Each row is a point. The points of each table are mixes of a few directions, plus a little noise. Count the directions of each table, and those that both share. Where both have some left over, give the other angles between the two spaces (their principal angles), to ten degrees, smallest first.
In the rows, zero is written as 128.

First (7 x 3):
[[165  89 133]
 [ 57 203 118]
 [121 135 127]
 [115 142 126]
 [179  74 135]
 [137 119 129]
 [121 135 127]]
Second:
[[203  49 139]
 [115 141 126]
 [136 119 129]
 [144 111 131]
 [ 77 182 121]
 [107 150 125]
 [113 144 126]]
Directions: first 1, second 1, shared 1

First:
[[114 123 128 134 129 139 107 135]
 [106 119 128 138 130 145  94 139]
 [135 130 128 125 127 123 139 125]
 [109 121 128 136 130 142 100 137]
 [140 132 128 122 127 119 146 122]
 [116 123 127 134 129 137 110 134]
 [129 128 128 128 128 127 129 128]
 [ 95 116 128 143 131 153  79 144]
 [208 157 129  93 121  68 249  89]]
Second (8 x 8):
[[ 89 114 128 145 132 158  69 147]
 [ 89 113 128 145 132 158  69 147]
 [163 141 128 113 125 102 181 111]
 [113 122 128 135 129 139 105 135]
 [158 139 128 115 125 105 173 113]
 [100 118 128 140 131 149  86 141]
 [161 140 128 113 125 103 178 112]
 [151 137 128 118 126 110 163 117]]
Directions: first 1, second 1, shared 1

First (10 x 12):
[[139 115 132 129 123 117 127 119 128 125 147 153]
 [128 128 128 128 128 128 128 128 129 128 129 129]
 [130 126 128 128 127 125 128 126 128 127 132 133]
 [147 103 135 129 120 107 126 112 128 123 163 173]
 [111 151 122 127 136 147 129 143 128 133  96  86]
 [ 99 166 118 126 141 160 131 153 128 136  75  59]
 [179  63 146 131 105  72 123  85 128 114 221 249]
 [ 98 166 117 127 141 160 131 153 128 136  74  59]
 [112 148 123 127 135 145 129 141 128 132 100  91]
 [137 117 131 128 124 119 127 120 128 126 144 149]]
Second (10 x 12):
[[102 162 121 119 148 158 121 145 125 135  96  82]
 [127 127 126 136 119 127 139 134 131 129 111 111]
 [159  83 130 165  75  86 169 124 142 121 118 137]
 [132 126 133 112 145 127 107 114 121 126 167 169]
 [152  98 137 127 120 102 123 106 127 121 176 189]
 [106 159 125 108 159 157 107 135 121 133 123 110]
 [156  87 130 161  79  90 166 125 141 122 118 135]
 [112 158 134  79 190 158  69 111 109 130 189 178]
 [106 154 119 134 129 150 139 151 131 134  75  64]
 [127 127 125 139 115 126 142 136 133 129 106 106]]
Directions: first 1, second 2, shared 1

First, 11 rows:
[[162 166 110 120 130 143 161 157 123 116 147 110 131 121 164 131 140  75
  133 123]
 [134 102 152 162 117  78  92 118 201 115 168 114  52 142  33 138 111 136
  134 186]
 [166 166  91 103 157 153 171 151 108 102 124 129 152 108 199 104 159  85
  129 106]
 [124 131 102  95 162 161 150 118  78 124  81 160 190 111 202  94 152 148
  118  83]
 [113 123 116 122 144 125 116 117 116 118 106 146 130 115 145 107 146 143
  130 121]
 [194  78 156 135 152 113 153 109 216 114 168 126 120 163  41 121  87 163
   97 166]
 [109  68 126 119 177 111 100  74 143 110  84 181 139 123 108  75 138 215
  111 129]
 [109 126 150 137  95 134 122 132 116 158 134 114 136 142 112 160 105 130
  128 125]
 [ 47 122 154 138  75 138  88 120  66 184  97 127 152 134 132 168 109 156
  136 102]
 [ 98 153 145 155  72 114 102 152 123 151 155  92  86 133 104 176 117  88
  151 145]
 [151 172 107 123 125 139 152 160 117 115 145 108 121 115 168 133 147  69
  140 123]]
Second (9 x 20):
[[186 138 123 139 160  72 114 112 158  82 200 116  51 168  94 101 131 122
  140 172]
 [ 90 129  97 138 139 110  95 136 162  96  89 146  84  64 130 103 179 108
  148 148]
 [137 128 130 123 130 136 139 128 121 133 130 127 143 134 135 129 122 130
  123 120]
 [123  68 165 129 125 141 134 101 158 156 111 143 170 147  72 138  85 194
   97 127]
 [133 150 149 124  94 147 144 136  73 167 156 102 160 172 147 167  94 120
  126 103]
 [156 190 122 124 112 126 140 148  66 131 183  93 116 166 177 147 126  78
  148 115]
 [163 177  92 120 153 117 139 144 111  88 156 119  97 123 179 104 164  77
  148 130]
 [ 43 103 150 137  75 160 107 136 114 183  62 135 172  93 118 170 115 147
  124 106]
 [119  69 124 119 163 143 138 110 188 115  68 170 162  86 100  95 136 176
  101 131]]
Directions: first 4, second 4, shared 3; angles 50

First:
[[139 134 120 118 127 118 122 107 108 120 144 116 148 129 118 125 119 140
  127 116 110 122 125 121 122 135 145 124 143 147 131 121]
 [148 116 116 123 131 132 128 132 122 130 134 112 130 129 119 118 119 128
  124 118 114 123 135 130 125 131 132 118 130 125 126 131]
 [186  86  96 116 140 147 133 153 124 139 137  83 125 128 101  95 101 121
  117 105  92 115 152 139 122 133 132  96 128 105 118 141]
 [150 144 109 109 124 107 114  80  84 110 161 103 172 130 108 124 109 155
  127 102  92 116 119 112 116 142 164 124 164 170 134 113]
 [ 49 173 173 149 116 112 127 115 149 121 104 193 117 128 168 169 166 127
  141 165 185 148 103 121 140 117 110 169 117 141 137 119]
 [143  76 130 145 142 171 151 211 184 160  92 127  68 127 136 109 132  86
  121 145 150 133 157 158 142 111  83 112  80  55 112 158]
 [154 137 106 109 125 110 116  87  87 113 159  99 167 129 106 120 109 152
  126 103  91 116 123 115 115 142 162 119 160 164 134 116]
 [184 109  93 108 134 128 122 115  98 125 156  79 153 129  97 102  98 140
  120  96  80 113 140 126 116 140 154 102 149 139 125 127]
 [163 121 105 113 129 123 121 110 101 122 150  96 151 129 107 113 109 141
  125 105  94 116 132 123 119 139 149 114 147 143 128 125]
 [ 25 120 203 187 131 167 162 232 244 164  34 229  19 125 202 165 195  63
  137 210 249 168 132 160 167  86  32 168  40  39 119 156]
 [ 68 190 157 131 110  91 115  69 107 102 136 171 158 128 149 167 150 154
  140 142 151 138  94 105 127 131 144 164 151 182 145 104]]
Second:
[[202 172  83  99 136 141  82  94  78 128 181  59 198 153 105  93  84 162
  122  63 120  88 124  93  74 142 190  86 167 176 168 122]
 [162 148 107 115 131 134 107 112 105 128 152  97 161 139 117 113 107 144
  126  99 124 110 126 113 103 133 158 109 146 151 146 125]
 [173 155 100 111 133 137 100 107  98 128 160  88 171 142 113 107 101 149
  126  89 123 104 125 108  95 136 166 102 150 156 151 125]
 [135 133 124 125 130 129 123 124 123 128 134 121 134 132 127 124 123 132
  127 122 126 123 127 124 123 129 134 124 131 133 133 127]
 [ 95 108 149 141 125 122 150 143 151 129 104 159  96 117 139 144 148 113
  130 159 131 146 131 144 153 122  99 148 110 107 110 131]
 [110 116 142 136 126 125 140 136 141 129 114 145 109 122 134 137 139 120
  129 144 130 139 129 136 142 125 112 139 119 116 118 128]
 [198 170  84 102 134 140  83  96  81 128 180  62 195 152 105  94  86 162
  124  65 121  90 123  95  76 140 188  87 165 173 165 123]
 [ 44  77 181 160 121 113 180 167 184 128  67 206  48  99 155 168 178  88
  133 204 137 173 133 167 190 113  56 175  84  73  83 135]
 [ 43  76 181 161 120 113 183 167 185 128  66 208  45 100 155 168 178  88
  133 204 138 175 134 168 191 112  55 177  84  72  83 136]
 [121 124 132 130 127 127 133 131 133 128 123 136 121 125 131 131 132 124
  129 136 130 132 129 131 134 127 122 133 124 123 124 129]]
Directions: first 2, second 1, shared 0; angles 30
